Every row gives one point. To make a cloud, some directions were put in groups of two or more. Within a group, all points are equally far from the middle, so they leave a hole (a ring in 2 directions, a hollow ball in 3). The other directions are filled evenly. Then the cloud was stretched, turned, moved and blurred a little. Count the holes, and give their numbers of directions, smallest first.

Cloud (13 x 2)
[[ 41 -17]
 [ 38  45]
 [-23  42]
 [ 49  -1]
 [-37 -19]
 [-27  38]
 [ 51   6]
 [ 50  20]
 [-25  40]
 [ 45  36]
 [ 11  55]
 [ 39 -18]
 [ 48  27]]
Holes: 1 (2)

Cloud (19 x 3)
[[ 16 -11  31]
 [ -8  53  53]
 [ 39  -9  -8]
 [ 60 -50 -12]
 [ 71  13  51]
 [ 10  24  19]
 [ 37 -21 -41]
 [-22  -2 -13]
 [ 18  23  15]
 [ 40 -15  72]
 [-12  21  30]
 [ 27  17  64]
 [ -5 -18 -35]
 [ 71  43  20]
 [ -6  44   3]
 [ 38  76  14]
 [ 48  26 -24]
 [ 34 -63 -10]
 [ 22  31  35]]
Holes: 0

Cloud (31 x 4)
[[-32  -9  47 -50]
 [-32 -47 -31  40]
 [-28 -50  -1 -17]
 [ 14 -18 -15  15]
 [ 37  47  52 -52]
 [-34  27  16 -49]
 [-81 -22  63  -8]
 [  1 -12  46 -16]
 [-32 -15  28  17]
 [ 46  -8  23  -8]
 [-35  -5  18 -91]
 [ 15  10 -29  45]
 [ 55 -26  30  34]
 [ -1  -2  37 -73]
 [-40  -8 -14 -53]
 [ 30  29  35  11]
 [-62 -15 -40 -34]
 [ 50 -10  18  25]
 [ 33 -39  26 -42]
 [-14 -62 -33 -50]
 [ 47  47   7 -38]
 [ 11 -17  47   0]
 [ -6 -65  34   3]
 [ -4  47 -21  16]
 [  2  49 -20  17]
 [-84 -35  61   7]
 [  9   9  49  53]
 [-24  36  -7 -19]
 [-51   5 -42 -75]
 [ -2  24  16 -15]
 [-26  29  -6  29]]
Holes: 0

Cloud (53 x 6)
[[ 25 -30 -16 -11 -50  -2]
 [-59 -26 -49  -5 -30  -6]
 [-52 -55  14  45  22  62]
 [-42 -12 -20  22   2   7]
 [-21 -37  -3   9 -34 -14]
 [-11  23  55  46 -13  62]
 [ 43   5 -56  64 -15  20]
 [ 21 -12 -43  12  -7  62]
 [ 49  -8   2 -11  13 -46]
 [ -5  50  34  42 -16  25]
 [  4  36  52  58 -36  28]
 [-31 -43 -19   8 -54 -20]
 [-27   0 -72  31   9 -17]
 [-10   8 -54  26 -40 -12]
 [ 20   1 -86  -9  -5  66]
 [  7   9 -68 -72 -22 -18]
 [-17  23  -6  87  39  16]
 [-47  42 -40  48 -55  62]
 [ 13  63 -55 -19 -29 -23]
 [-19 -37  12  40 -52  66]
 [-28  30  41   0  14  -8]
 [ 17 -66 -26  25  10  -1]
 [ 50  27 -38  62 -21  34]
 [ 11  33  44  56  -6  20]
 [ 51  52 -29  -2 -36 -28]
 [ 12 -36 -39  75 -55  33]
 [ 29  21   7  23  35   5]
 [-22   8 -75   2 -38 -26]
 [-10  12 -31 -32 -78  17]
 [ -7 -15   4 -20 -16  31]
 [-59 -62  28  47 -16  12]
 [-10  60  26  50  28  56]
 [-17  58  17  25  18   5]
 [  8  14 -40  29 -64  40]
 [-12  13   0  61  29 -39]
 [ 39 -10  -5  79 -42 -25]
 [ 25  -6 -49  -9 -41  13]
 [-12  53  42  54  22  47]
 [ 11 -16 -26   6 -47 -36]
 [ 50  19 -54  31  12   3]
 [-29 -24 -47   9  13 -42]
 [-30   0 -60  16 -54  60]
 [  8  -8 -54  64 -50  -6]
 [-17   0 -45  43  42   1]
 [ 20  51 -54   0 -23  47]
 [  8  -8 -10  32   5  30]
 [-53   3 -53  39 -48 -26]
 [-26  54   6  40 -25  49]
 [-21   3 -25  57   9  32]
 [ -1 -61   0  -6   7   3]
 [-50  11  32  20 -45  49]
 [  6  15 -76  10 -16 -24]
 [-68   1 -36 -16  13  29]]
Holes: 0

Cloud (71 x 8)
[[ -16   48  -29    9  -43  -28   21  -61]
 [   5  -45   53   22    3  -38  -41   -5]
 [   4   12   26   48   30  -22   15  -33]
 [ -75   17   33   18    8  -58  -31   17]
 [  27  -38   31   63  -10   12   41   -8]
 [  10  -23   48   68   52  -21  -10   24]
 [  -6  -52  -67   24  -11    6   24   29]
 [ -24   39  -38   76  -43  -42  -13  -29]
 [  25   10  -15   50    7  -43  -80    8]
 [   3  -38   59   67  -36  -34   25   45]
 [ -10  -19  -28   43  -50   29  -64   39]
 [  26    8   -8   35   -2  -55   33  -56]
 [  -4   13  -45   19  -25   17  -10   37]
 [ -17  -49   22   65  -17  -69   -9   34]
 [ -27  -47   85   89    1  -33  -15   11]
 [  19   39   29    4    4  -43   14  -29]
 [ -23  -46   -1   26   27  -25    9  -55]
 [ -21   41   37   23    4   27   18  -30]
 [ -20  -42  -21   17   30  -55   27  -50]
 [ -38   18   40  -17    1   -4   -9   22]
 [ -83  -17  -24   58  -17  -21   -3   -1]
 [  24  -39   11   72   20   23   38   -4]
 [  33  -51   39   12  -13   60  -25   26]
 [ -37  -12  -38   52   -9   23   25   57]
 [  13    8  -23   33   19   -2    3  -66]
 [ -23   22    8   59  -39   70  -35  -16]
 [   4  -47   44   48  -10   38   -8  -31]
 [  44   40   27   -3    0   -6    0   40]
 [  -6   -8   25   36   50  -31  -42  -25]
 [  -5  -33   18   94   18  -48   -3   -9]
 [ -25    6   55   -2  -31  -38    7   50]
 [ -48    6   55    6  -42  -28  -21   -5]
 [ -14  -14   38   47  -45  -28    0   76]
 [ -89    9  -28   75  -10  -11  -56  -28]
 [  -2  -25   13   17   61  -23   13  -31]
 [  48   20   20   12   -1  -64    9  -15]
 [  37   14    2   64  -16  -11 -104   -7]
 [  52   21   38   26    5   -3   16  -12]
 [  -1  -53   20   33  -14  -39  -51   49]
 [ -25  -46   56   88    2  -18   -3  -18]
 [ -16  -10   31   43  -68   19   26   -5]
 [  35  -10    4   49   16  -75   33   14]
 [ -23   23    2   78   12  -38  -23  -28]
 [  13   41  -11   25  -14   31   26  -33]
 [  16  -63  -28   38    6   26  -81  -21]
 [ -30   17  -18   35  -56  -17  -74   -8]
 [   8  -33   13   72   23  -81  -18   22]
 [ -47   -8  -14   12  -30  -35    3   12]
 [  14  -21    0   60    7   -8  -83  -55]
 [ -34  -24    6   37  -40  -60   22   29]
 [ -57  -52  -10   31   -6  -35  -24  -54]
 [  40   27   54   18   -7  -45   18  -38]
 [ -11   35   20   20   -9  -57   15   60]
 [  10  -51   25   57    2  -54   -2   50]
 [  44  -31   40   66  -31   13   26  -10]
 [  39   43   25  -22  -25    8   26   45]
 [ -11  -40   39    9   17  -38  -46  -55]
 [ -14  -53   41   22   10   -9  -15   57]
 [ -30   29   58   25   31  -32  -43  -31]
 [ -20   31   41   58   27  -37    9   40]
 [ -18  -47  -10   33  -14  -82    1   51]
 [  -3  -30   -2   61   26  -95  -26   -2]
 [ -44   33   -9   74    3   -8   26  -20]
 [  66    5    0   40    7   42  -20   -4]
 [   9  -39   31   57  -52    1  -49   67]
 [  -2   35  -19   50    1   21   35  -29]
 [   5   19   36   83   12   38  -43  -11]
 [  -6   40   14   28  -19   40   17  -24]
 [  42   10  -60   41    9  -13    0  -11]
 [  38  -40   -1   50   19   34  -29  -13]
 [  74   11   19   -7   -6   -4   42  -38]]
Holes: 1 (2)
